Each row is a point. The points of each table are mixes of a few directions, plus a little noise. How many directions does each table use, and how many do they share? Where both have some left over, give the other angles between the two spaces (their principal angles), to ten degrees, smallest first.
In the rows, 128 means zero.

First (6 x 2)
[[124 130]
 [ 90 143]
 [ 92 143]
 [169 111]
 [224  88]
 [ 68 153]]
Second (7 x 2)
[[124 129]
 [ 66 154]
 [ 94 143]
 [ 73 150]
 [127 128]
 [207  95]
 [203  96]]
Directions: first 1, second 1, shared 1

First (5 x 3)
[[183  62  57]
 [101 160 146]
 [146 110  94]
 [ 99 158 208]
 [111 150 131]]
Second (5 x 3)
[[117 106 176]
 [135 106 169]
 [147  99 172]
 [163 142  78]
 [ 77 188  45]]
Directions: first 2, second 2, shared 1; angles 40

First (6 x 6)
[[134 111 146 139 115 137]
 [138 101 157 146 106 141]
 [ 94 222  28  66 203  80]
 [125 137 117 121 137 123]
 [143  85 173 157  94 150]
 [133 110 147 140 114 137]]
Second (6 x 6)
[[134 100 104 106 135 148]
 [117 249 122 157 151  91]
 [146 145 108 133 136 152]
 [110  49 135  92 118 120]
 [152 112 189 183  87 156]
 [105 112 111  93 141 104]]
Directions: first 1, second 3, shared 1

First (8 x 8)
[[132  70  85 124 149  91 108 178]
 [203 149 121 124 153  88 113  86]
 [159 120 116 132 145  85 100 118]
 [191  91  81 112 164  79 113 147]
 [ 44 169 182 143  79 201 159 116]
 [108 115 117 110 121 177 169 163]
 [ 58  90 116 120 107 182 162 197]
 [127 220 205 160 103 123 105  23]]
Second (9 x 8)
[[173  73 140  60 104 226 185 136]
 [ 88 112 114 132 131  87 108 194]
 [ 94 188 153 180 127  81  89  84]
 [182 101 157  75 101 232 182  87]
 [123  64  98  87 130 135 145 220]
 [163 184 114 174 157 101 115  38]
 [ 89 122 152 123 107 126 118 161]
 [ 97 173 147 168 127  89  96 101]
 [143 135  77 154 168  74 114 132]]
Directions: first 3, second 3, shared 1; angles 30, 40

First (9 x 11)
[[124 139 119 131 161 143 186 163 100 123 112]
 [169  58 156 153  47  63  12  48 249 213 206]
 [106 166 113 115 171 162 189 170  64  83  86]
 [106 167 110 118 185 167 216 185  56  86  82]
 [157  83 138 155 115  97 129 120 185 197 169]
 [114 143 134 104  89 128  41  82 130  86 122]
 [102 165 123 101 128 151 105 122  85  66  95]
 [137 115 128 139 135 122 149 138 139 151 138]
 [136 115 131 135 122 118 124 123 146 147 141]]
Second (11 x 11)
[[ 66  90 134 127 217 101 123  75 237  81 113]
 [ 92 106 131 128 179 112 125  97 191 101 119]
 [159 147 125 128  84 141 131 155  74 151 135]
 [188 165 123 129  43 154 133 179  23 173 142]
 [185 163 123 129  47 153 133 176  28 170 142]
 [123 125 128 128 135 126 128 124 137 124 127]
 [ 77  97 132 127 200 105 123  85 217  90 116]
 [ 69  92 133 128 212 102 123  77 231  84 114]
 [ 97 110 130 128 172 115 126 103 181 105 121]
 [185 163 123 129  47 153 133 176  28 171 141]
 [167 152 125 128  73 145 132 161  60 157 137]]
Directions: first 2, second 1, shared 0; angles 80

First (11 x 12)
[[ 94 166  88  49  70 113 144  96 249 139 130 129]
 [133 133 130 157 133 140 119 143  95 122 128 124]
 [130 103 137  94 139 106 143 107 156 139 128 138]
 [123  96 134  55 133  88 156  87 202 150 129 145]
 [114 164 105 127  97 142 120 134 148 121 128 120]
 [172  45 191 173 214 112 132 135  26 133 127 141]
 [ 99 181  86  93  71 136 127 120 201 126 129 120]
 [143 142 136 212 143 165 100 172  31 107 126 114]
 [125 163 114 174 112 159 106 157  90 112 127 114]
 [137  73 153  75 158  86 157  91 165 149 129 147]
 [140 142 134 201 140 161 103 166  45 109 126 116]]
Second (8 x 12)
[[182 101 176 111 151  96 164 167 174  77 125 143]
 [118  94 158 123  89  96 188 144 141  69 137 193]
 [138 202 115 150 148 159  83  63 111 168 159  89]
 [122 168 117 134 147 156  97  92 110 152 129  91]
 [163 111  73 165  91 104 107 142 129 185 122 128]
 [108 134 107 127 134 143  91 140 122 179 164 129]
 [ 79 149 108 115 154 171  82 118 100 170 133  92]
 [115  66 170 101 108  99 212 158 138  22  55 157]]
Directions: first 2, second 5, shared 0; angles 60, 80

First (9 x 18)
[[109 147 104 135 141 136 209 127 152 112 160 151 117 110 104 108 119 156]
 [124 151 127 162 100 110  58 108 114 188  97 107 152 179 142 140 128 109]
 [116 122 132 142 139 121 116 117 129 150 117 115 111 151 142 132 108 103]
 [119 151 102 132 130 139 199 133 146 106 161 155 136  99  97 108 130 167]
 [144 131 104 119 127 154 158 156 125  81 159 160 167  61  85 107 138 172]
 [144 107 174  66 120 110 134 125 132 103 114 113  80 151 171 153 171 120]
 [126 108 126 164 141 131  55 128 108 160 106 109 145 135 132 131  89  87]
 [132 116 145 138 123 116  59 118 112 161  96 102 128 162 154 145 121  92]
 [138 119 136  95 132 134 165 140 135  90 143 140 115 103 125 126 147 146]]
Second (10 x 18)
[[168 154 144 159 149 154  83 130  85 173 117  94 183 117 108 152 162 214]
 [140 118 136 133 141 143 118 123 101 124 136 116 117 154 144 167 110 104]
 [134 133 138 129 140 131 113 114 109 145 118 119 122 118 122 136 128 148]
 [ 93 123 132 101 119 104 151 139 172 121 115 139  82 107 145  91 108  81]
 [189 169 137 187 125 182  68 192  93 170 132  77 249 146 127 166 182 201]
 [109 135 113 106  96 109 127 112 131 114 125 157 109 112 122 114 111  97]
 [106 101 135 115 150 114 166 126 161 115 129 129  83 134 143 110 114 101]
 [118 116 108 118 112 116 149 106 130  97 143 158 118 138 117 124 119 108]
 [115 105 115 124 137 114 170 115 153 103 141 146 118 138 118 107 133 132]
 [107 127 123 108 112 112 138 123 144 117 123 145 100 116 133 112 112  95]]
Directions: first 4, second 5, shared 1; angles 40, 90, 90

First (9 x 24)
[[ 84  91 155 121 136 161 184 163 101 142  83 127 127 124 135 170 108  78
  140 160 173  80 124 139]
 [117 119 124 118 133 126 157 148 111 122 121 136 113 113 143 136 137 118
  124 133 121 128 121 131]
 [129 171  72 123 143 140  81  95 139  89 138 108 110 175 137 102 160 101
  131 130  92 129 122 116]
 [ 89 130 158 140 125 112 146 118 123 127 118 145 113  89 104 122 142 135
  137 148 148 105 127 118]
 [192 125 179 158 105 104  64  90 157 171 180 151 167 132  87  98  95 226
  123  75 136 161 147 123]
 [119 181  71 126  98  62 139 127 175  96 127  83 136  60 141 119 160 122
  115 159  97 184 136 135]
 [199 132 136 145 132 154  34  83 146 150 174 134 157 209 108  99 101 177
  129  72 119 140 137 121]
 [ 87  79 157 119 129 167 200 182 107 154  70 110 145 122 142 190  87  64
  140 166 187  83 129 151]
 [135 126 102 104 151 126 146 144  92 102 142 159  83 128 157 116 163 131
  114 108  80 143 109 121]]
Second (10 x 24)
[[134 142 122 143 124 133 112 107 130 104 103 112 120 143 127 106 141 156
  151 161 151 124 157 149]
 [131 126  93 108 135 148 101 115 146 130 142 101 139 165 142 142 118  77
  112 121 113 114 126  98]
 [ 86 127  83 105 125 129 106  86 136 153 162 174 144 116  54 134 141  83
  119 127 159 144 112 132]
 [182  38 212 111 137 117 218 202  57 156 117 185  79  90 196 146 114 229
  109  89 100 132 154 126]
 [181 100 116 134 139 112 131 135 128 100 148  97 125 107 144 116 113 125
   79 161 188 160 110 144]
 [125 114  83 109 127 145 110  97 151 155 136 136 132 163 111 136 129  78
  106 127 125 133 141 116]
 [111 199 162 175 112 126 135 175 182 151  97  72 157 161 179 141 106  75
  148  77   7 101  96  90]
 [100 177 133 134 131 132  91 121 123  82 124  90 134 135 130 123 137 143
  172 142 131  94 124 126]
 [144 107 114 102 144 133 103 115  95  82 152 113 117 117 130 127 130 152
  123 159 190 122 132 135]
 [ 86 152 162 163 102 102 167 129 130 171 101 200 129  87  67 110 152 160
  160 114 115 153 126 165]]
Directions: first 5, second 6, shared 1; angles 40, 50, 80, 90

First (11 x 32)
[[167 120  91 128 161 164 151 150 150  89 121 130  97 138  72 134 147 145
  134 120  76 148 146 103 134  91 129 168 173  75  55 184]
 [155 128 109 132 151 136 144 158 111 130 103 139 124 145 116 113 114 146
  146 115 128 165 139  93 119 124 141 146 144 137  89 135]
 [157 125 111 128 156 142 142 165 112 129 100 136 123 145 115 109 112 147
  145 119 126 169 142  87 117 125 147 150 145 142  86 132]
 [146 123 122 133 154 137 148 146 108 126  88 148 141 145 116 126 125 152
  160 110 136 168 133  99 123 120 144 138 134 124  91 140]
 [101 137 143 118  85 104  90 121 137 154 185  96 116 111 171 108 106  89
   78 161 137  84 123 155 120 165 117 111 107 179 195  75]
 [130 113 144 128 162 140 142 133 115 123  82 145 152 141 113 135 132 154
  166 113 140 162 131 112 129 116 144 127 121 116  97 135]
 [140 145 110 126  99 107 106 159 115 163 166 107 104 129 170  84  85 101
   92 146 136 119 134 112 108 169 130 132 129 202 164  81]
 [112 111 157 131 158 140 153  95 124 105  75 158 170 132  99 171 164 157
  177 104 141 146 116 141 146  97 132 113 112  69 103 163]
 [ 26  91 244  97 119 125  82  48 174 122 148 101 179  89 144 167 162 108
  110 171 148  57 105 223 148 129 115  63  53 110 204  75]
 [114 143 132 129  94 102 110 122 119 155 157 119 125 121 168 115 109 105
  105 139 150 106 121 141 121 157 123 112 111 170 179  93]
 [162 170  44 157  69 108 144 108 143 111 190 131  73 121 126 149 151 100
   92 113  94  86 121 142 143 118  85 148 174  81 148 197]]
Second (10 x 32)
[[138 152 118 165  87 100 150 123 116 143 116 154 125 126 147 125 118 117
  155 113 156 126 120 114 115 183 101 123 145 153 134 113]
 [160 143  89 133 127 115 131 157  94 144 133 133 120 140 144 111 105 132
  121 114 137 150 127 108 125 125 145 137 133 153 134 138]
 [128 128 141 140 115 114 127 110 129 118 141 133 141 111 126 152 140 116
  131 123 142 107 107 170 145 137 123 103 119 121 153 139]
 [163 153  93 154 103  98 140 146  89 145 134 147 124 131 151 122 107 121
  134 106 155 139 114 121 127 154 131 123 137 160 148 135]
 [ 63  74 228  97 156 158  96  54 201  66 156  97 166  82  79 199 198 116
  111 161 103  59 102 249 177  82 123  77  83  43 152 149]
 [142 133 120 136 121 114 127 129 114 128 140 132 133 122 134 138 127 122
  125 119 140 124 113 149 139 130 134 114 124 132 147 141]
 [ 96 122 160 134 116 136 138 102 162 124 107 132 129 123 120 132 142 126
  149 139 124 114 138 120 114 154  97 130 135 116 110 101]
 [161 157  96 162  94  93 145 140  93 148 129 153 125 130 153 123 108 118
  143 105 160 135 113 118 124 168 121 121 141 163 147 129]
 [154 140  87 122 139 129 129 166  99 146 125 127 113 149 140  98 102 139
  119 121 124 160 142  84 115 116 148 152 137 152 116 130]
 [ 76  77 147  37 222 222  99 154 183 118  99  70 104 166  86  80 134 174
   92 180  39 166 203  46  98  32 157 198 123  86  39 105]]
Directions: first 4, second 3, shared 1; angles 30, 80

First (10 x 32)
[[121 118 137 114 120 103 139 121 157 107 121 127 118 137 129 144 124 114
  144 123 107 143 138 112 114 116 113 117 128 159 129 115]
 [106 131 159 120  90  80 146 113 163 104 117 101 106 140 111 153 105 102
  154  86  98 172 152  94 109 124 123  91 146 177 153 124]
 [143 130 110 125 151 142 128 123  99 137 130 142 140 119 130 121 134 142
  116 134 149 116 115 134 133 128 131 141 127 104 130 130]
 [155 121  97  91 159 100 163  90  81 101 107 155 132 120 133 156 138 129
  131 109 162 139  98 108 118 116 114 130 141 140 174 105]
 [134 170 125 163 116 156 117 133  33 187 145  93 148  94  91 100 106 151
  102  80 182 124 116 131 151 159 184 113 168  57 173 178]
 [125 113 132 113 130 106 138 118 152  98 114 134 115 139 135 147 133 112
  145 130 114 139 125 123 117 115 110 125 122 168 135 105]
 [127 137 133 140 125 124 135 123  73 122 122 107 123 121 116 136 126 119
  129  98 161 131 104 128 138 142 147 116 149 129 176 133]
 [168 132  70 115 169 191 104 143 139 198 167 189 184 106 146  76 146 193
   79 192 131  81 143 144 132 116 119 187  96  21  33 153]
 [124 134 129 148 128 161 105 149 136 155 144 125 137 125 131 105 131 141
  114 151 124 106 137 149 141 136 140 143 118 100  98 143]
 [ 76  94 184 153  95 119 101 164 249  71 114 104  79 178 154 142 133  75
  163 176  51 124 153 155 128 125 103 123  91 227  82  94]]
Second (10 x 32)
[[162 148 134 187  64 181 233 117 139 185 100 191 153 111 100  55 112 112
   84 106 124 134 172  35  65 134 123 167 165 116  69 191]
 [106 103 137 107 130 120 122 122  74  55  91 113 105 144 113 174 141 114
  186 112 167 110  64 168 157 101 111 132 114 197 150  62]
 [140 132 135 199 116 192 198 111 163 156 101 169 122 112 121  66 137  97
   96 126 115 150 154  68  71 142 136 158 158 149 108 187]
 [123 137 134 107 116  93 108 137 162 140 145 113 131 136 133 134 101 139
  134 114 112 132 161 131 131 128 143 104 135 109 127 124]
 [135 125 108 105 166 122 120 109  82 109 131 119 129 116 131 158 154 138
  129 138 141 141  86 132 142 125 110 126 113 126 164 120]
 [ 93 128 120 116 140 159  97 118 110 118 126 100 125 115  87 150 145 150
  169 117 117 146  97 142 145 100 109 132  99 148 102 130]
 [103 121 124  69 150  74  88 115 113  87 130  91 112 135 118 189 122 139
  177 100 132 143 101 157 153 105 123  94 119 152 170  84]
 [128 122 136 137 152 113  75 165 174 138 164 111 119 149 177 121 124 122
  105 171 114 102 153 178 151 155 155 116 118 101 139 120]
 [134 137 128 100 108 100  98 159 117 149 157 121 154 137 138 133 109 153
  117 143 133  96 137 153 159 133 126 123 110  76 101 106]
 [156 131 123 152 142 128 148 128 147 152 138 148 132 126 162 101 135 114
   82 152 123 127 150 110 109 156 140 131 145 105 151 154]]
Directions: first 4, second 6, shared 2; angles 30, 90

First (9 x 32)
[[126 129 127 122 130 128 130 129 125 128 131 128 131 127 127 128 127 125
  127 129 125 128 127 130 128 129 125 127 123 132 129 128]
 [ 93 181 120  49 119 145 186 103  82  97 211 155 161  78 115 199 128  40
   99 131  59 100  89 143  72 175  91  95  40 201 117 108]
 [ 45 126  65 122 185 150 171 122  79 161 157  92  85 164 121 110 155 136
  110 116 127  97 113 196 182 131 143 137 153 188 152 148]
 [152 167 161  79  83 127 137 115 128  88 165 171 174  69 121 188 114  61
  119 137  78 126 109 100  55 158  93 101  55 145 108 103]
 [104 122 105 130 150 133 139 128 114 142 133 114 112 144 129 116 136 138
  122 123 131 122 127 152 150 128 135 135 141 144 137 137]
 [117  84 102 181 161 127 107 145 137 165  82  91  85 184 134  68 141 198
  141 120 178 139 149 148 194  94 160 157 202 100 146 151]
 [109 142 124 103 129 133 146 119 115 118 154 134 134 111 126 148 129 103
  119 129 107 115 118 135 111 143 117 117 101 151 126 123]
 [175 118 159 149 103 112  95 138 164 120  96 138 141 126 134 120 117 142
  142 132 145 149 145  95 118 117 128 132 138  84 121 125]
 [231  76 183 210  92  94  35 157 215 135  18 128 130 155 147  71 108 206
  173 131 197 182 179  60 142  80 152 157 197   7 121 129]]
Second (10 x 32)
[[242 116 209 179  65  87  43 151 206 118  68 152 147 113 135 130 105 159
  156 127 144 175 168  49 110  99 134 127 150  21 108 126]
 [146  76 124 148 129 139 114 127 161 108  51 126 149 150 148  61 110 162
  158 152 195 148 137 101 107 117 129 164 148 102 129 108]
 [ 59 116  73 102 170 157 177 113  88 129 138 110 123 146 130 101 136 120
  122 136 144 104 106 170 131 143 124 143 121 188 141 123]
 [121 172 139 115 122 116 135 130 105 143 188 132 112 107 112 187 141 102
  104 107  72 114 123 144 145 134 129  96 113 143 127 143]
 [205  63 164 176  99 120  69 138 205 100  10 139 162 146 154  53  97 183
  177 156 214 174 158  59  94 103 133 170 162  45 119 106]
 [ 99  98  96 124 151 150 149 119 122 118  99 118 134 148 137  82 124 138
  139 144 167 123 119 138 121 131 126 154 134 149 134 117]
 [ 97 190 126 100 133 120 152 127  82 153 223 130 102 103 105 206 151  86
   90  99  47  99 115 167 155 141 128  84 104 168 130 150]
 [ 54 106  65 103 177 165 182 111  88 126 129 107 124 152 134  88 135 125
  126 141 155 104 104 172 129 145 123 150 123 193 142 118]
 [103 188 129 103 129 118 149 127  85 152 220 129 103 103 106 207 151  86
   90 100  47 103 117 162 153 142 126  84 103 163 129 150]
 [153 154 156 132 108 111 109 135 134 135 153 137 122 110 120 166 132 119
  121 114  96 131 137 118 135 124 130 107 123 111 122 137]]
Directions: first 2, second 2, shared 1; angles 60
